Rows are points. Each copy is the shape, with its points in the same order, stretched, turned, moved and blurred by noise. Say if it was mirrored as well.
(in the rows, 128 means zero)

Shape (9 x 3)
[[129 178 147]
 [121 185 164]
 [151  94  90]
 [157 112 110]
 [142 118 117]
 [116  73 132]
 [138 134 112]
 [ 78 187 146]
 [128 120 114]]
Copy 1 (9 x 3)
[[115 111  78]
 [111  95  70]
 [127 168 161]
 [132 144 141]
 [121 137 141]
 [107 119 212]
 [115 148 125]
 [ 66 122  94]
 [110 143 152]]
Copy 1 is: mirrored
Copy 2 (9 x 3)
[[100 148 190]
 [ 86 162 197]
 [174 115 123]
 [162 129 147]
 [148 136 146]
 [151 165 109]
 [139 128 150]
 [ 66 150 164]
 [141 133 137]]
Copy 2 is: mirrored

Shape (9 x 6)
[[177 150 129 151 102 103]
 [129 154 143 163 105 104]
 [169 152 117  84 142 151]
 [127 158  84 163 117 112]
 [100 112 109  90  65 135]
 [100  94 102 147  72 139]
 [154 111 148  90 146 136]
 [162 143 162 103 143 166]
 [ 96 145  97 164 144 101]]
Copy 1 (9 x 6)
[[139 103 162 118 121 117]
 [132 133 140 120 130 129]
 [ 94  92 128 160 149 108]
 [136 116 154 159  84 143]
 [166 113 138 160 197 164]
 [182 108 118 160 140 142]
 [107  93 108 140 166 113]
 [101 108 119 149 159  66]
 [127 133 116 140  92 150]]
Copy 1 is: mirrored
Copy 2 (9 x 6)
[[ 82  79 122 102  84 127]
 [105  92 139  84 110  94]
 [129 117  74 164  80 146]
 [ 76  99 143 152 130  94]
 [ 71 182  98 142 152 111]
 [ 75 152 136 132 187 114]
 [166 124  97 135  81 164]
 [175 103  71 104 102 147]
 [123 111 177 157 129  85]]
Copy 2 is: mirrored
Copy 3 (9 x 6)
[[105 101 100  96 128 114]
 [ 90 100 146 107  94 115]
 [178 139  85  97 179  96]
 [106 121 120 149  92 103]
 [123 181 139  85  68 134]
 [ 79 181 153 122  72 105]
 [152 158 124 104 194 108]
 [161 134 118  80 184  83]
 [102 125 158 176 104 108]]
Copy 3 is: mirrored
